Each row is a point. The window is the flat piece filled in between its corners: a triangle in 3 columns, a solid with four corners in 4, and so on. A path goes straight from each point to the next, and from the last back to the first. After which points does the path pass through the window?

Window (4 x 4):
[[-0.33  0.32 -0.36  0.24]
 [ 0.47 -0.61  0.12  0.28]
 [-0.27 -0.28 -0.47  0.08]
 [ 0.17 -0.29  0.74  0.09]]
Path:
(1): [ 0.10  0.11 -0.07 -0.06]
(2): [ 0.57 -0.26  0.25 -0.31]
(3): [ 0.02 -0.64  0.24  0.71]
(4): [-0.39 -0.08 -0.25  0.55]
(5): [-0.20  0.31 -0.36  0.01]
(6): [ 0.59 -0.44  0.06 -0.29]
(7): [ 0.14 -0.77  0.22  0.53]
(8): [ 0.25 -0.75  0.22  0.41]
(9): [ 0.55 -0.41  0.22 -0.09]
(10): [-0.13  0.28 -0.39  0.06]
(11): [-0.56 -0.05 -0.10  0.62]
(12): [-0.64 -0.16 -0.21  0.61]
(13): [-0.20  0.29 -0.20 -0.15]
(14): [ 0.13 -0.02 -0.23 -0.10]
(15): [-0.29 -0.29  0.09  0.68]
(16): [-0.16 -0.01  0.10  0.50]
Through the window after points: 2, 4, 10, 14

Window, 6 rows:
[[ 0.26 -0.32  0.11  1.01 -0.50  0.16]
 [ 0.08 -0.16  0.33 -0.39  0.60  0.21]
 [-0.07  0.85 -0.19 -0.29 -0.09  0.34]
 [ 0.06 -1.04  0.07 -0.42  0.09 -0.13]
 [-0.45 -0.09  0.66  0.31  0.15  0.19]
 [ 0.77 -0.62  0.13 -0.21 -0.71 -0.33]]
Path:
(1): [ 0.33 -0.42 -0.13  0.21 -0.12 -0.68]
(2): [ 0.03 -0.03  0.08  0.24  0.03 -0.31]
(3): [ 0.21 -0.41  0.29  0.16 -0.11  0.54]
(4): [ 0.09 -0.34  0.21 -0.43 -0.10  0.20]
(5): [ 0.04 -0.16  0.17 -0.30  0.34 -0.44]
(6): [ 0.04  0.16 -0.11  0.13  0.05 -0.21]
(7): [ 0.07 -0.21  0.12 -0.09 -0.28  0.43]
(8): [ 0.49 -0.63  0.06  0.05 -0.55  0.44]
Through the window after points: 2, 6

Window, 9 rows:
[[ 0.32  0.02 -0.09  0.07 -0.09 -0.77 -0.08  0.03  0.16]
 [ 0.20  0.03 -0.22  0.25  0.43  0.78  0.16 -0.74 -0.39]
 [-0.15  0.48  0.67 -0.19  0.26 -0.62 -0.28  0.46  0.48]
 [-0.64 -0.29 -0.37 -0.67  0.07 -0.84 -0.47  0.54 -0.27]
 [-0.52  0.62  0.02  0.48  0.10 -0.78 -0.07  0.19  0.92]
 [ 0.24 -0.64 -0.24  0.04  0.06  0.90 -0.32 -0.84  0.12]
 [-0.08 -0.56 -0.25  0.13 -0.06  0.15 -0.14  0.54 -0.24]
 [ 0.34  0.04 -0.62 -0.07 -0.33  0.96 -0.31 -0.37 -0.20]
 [-0.12 -0.18  0.16  0.13 -0.45  0.56  0.02 -0.66 -0.36]]
Path:
(1): [ 0.03 -0.18 -0.11 -0.44 -0.10  0.07  0.21  0.04  0.05]
(2): [-0.18  0.11 -0.08 -0.18 -0.19 -0.32  0.61  0.26  0.93]
(3): [-0.13  0.14  0.00  0.22 -0.08 -0.64 -0.49  0.11  0.23]
(4): [ 0.02  0.13  0.05  0.28  0.16 -0.24 -0.39  0.14  0.03]
(5): [-0.63  0.14 -0.30 -0.38 -0.26 -0.49  0.74  0.17  0.58]
(6): [ 0.20 -0.12 -0.38 -0.44  0.04 -0.02  0.31  0.11  0.69]
(7): [-0.33  0.13 -0.08  0.41  0.20 -0.37 -0.84  0.13 -0.30]
(8): [-0.32 -0.03 -0.02  0.58  0.12  0.10 -0.57  0.01 -0.44]
(9): [ 0.04 -0.40 -0.34 -0.34  0.01  0.08  0.14  0.17  0.04]
(10): [-0.06 -0.32 -0.16 -0.06 -0.17  0.19  0.26  0.11  0.11]
(11): [-0.06 -0.37 -0.15  0.24  0.09  0.16 -0.52  0.23 -0.39]
(12): [-0.09 -0.31 -0.21  0.18 -0.03  0.04 -0.88 -0.25 -0.43]
(13): [ 0.21 -0.45 -0.23 -0.30 -0.09  0.37  0.09 -0.21 -0.08]
(14): [ 0.53 -0.28 -0.50 -0.46 -0.33  0.46  0.42 -0.09  0.14]
(15): [-0.09  0.03 -0.32  0.20 -0.08  0.52 -0.63 -0.14 -0.28]
(16): [-0.42 -0.14 -0.19  0.05 -0.19 -0.04 -0.56 -0.21 -0.43]
Through the window after points: 8, 10, 14, 16

Window:
[[-0.08 -0.51 -0.89  0.14 -1.15  0.16  0.49  0.20  0.72 -0.28  0.46]
 [-0.47 -0.74  0.95  0.25 -0.22  0.76  0.15  0.76 -0.08  0.04  0.47]
 [-0.01  0.78  0.24  0.15 -0.53 -0.43 -0.15 -0.61 -0.19  0.48 -0.91]
 [-0.11  0.25 -0.74  0.33 -0.11  0.34  0.24 -0.20 -0.42  0.00 -0.36]
 [ 0.11  0.00 -0.05  0.66 -0.26  0.79 -0.73 -0.15  0.50  0.49 -0.04]
 [-0.15  0.22 -0.52  0.42 -0.49 -0.40  0.15 -0.25 -0.20 -0.01  0.43]
 [-0.06 -0.67  0.05 -0.09 -0.80  0.64  0.23 -0.36  0.37  0.37  0.34]
 [-0.26 -0.39 -0.08 -0.43  0.26 -0.67 -0.07  0.24 -0.21  0.39  0.10]
 [ 0.63  0.12  0.66  0.00  0.12 -0.49  0.05  0.28  0.36 -0.01  0.59]
 [-0.32 -1.06 -0.02 -0.01  0.24 -0.51  0.27  0.18 -0.12 -0.42  0.30]
 [-0.57  0.62 -0.14 -0.21 -0.19 -0.09  0.05 -0.12  0.13 -0.70  0.41]]
Path:
(1): [ 0.27 -0.48 -0.19 -0.35 -0.87  0.53 -0.38 -0.24 -0.41 -0.25 -0.03]
(2): [-0.23 -0.19 -0.14  0.22 -0.32  0.19  0.32 -0.12  0.31  0.29  0.21]
(3): [-0.51  0.00 -0.40  0.43 -0.16  0.07  0.14 -0.20  0.23  0.29  0.15]
(4): [ 0.26 -0.03  0.46 -0.08 -0.51  0.14 -0.20 -0.09 -0.12  0.17 -0.29]
(5): [-0.09 -0.21  0.33  0.01 -0.56  0.17 -0.22  0.29 -0.03 -0.12  0.11]
(6): [-0.08 -0.19  0.09  0.12 -0.03  0.21  0.19 -0.19  0.35  0.30  0.03]
(7): [-0.17 -0.12 -0.03  0.00 -0.08 -0.39  0.31  0.02  0.22  0.25  0.29]
(8): [ 0.05 -0.17 -0.11 -0.14 -0.21 -0.10 -0.67  0.16 -0.71 -0.19  0.12]
(9): [ 0.12 -0.14 -0.45  0.20 -0.66 -0.16 -0.34  0.11 -0.23 -0.39  0.12]
(10): [-0.27 -0.05 -0.10  0.29  0.07  0.10  0.28  0.01  0.21  0.18  0.05]
(11): [-0.37  0.17 -0.04  0.35 -0.03 -0.17  0.21  0.06  0.18  0.66  0.18]
(12): [ 0.14 -0.39 -0.15 -0.32 -0.32  0.20 -0.61 -0.10  0.00 -0.76  0.09]
Through the window after points: 1, 3, 7, 11
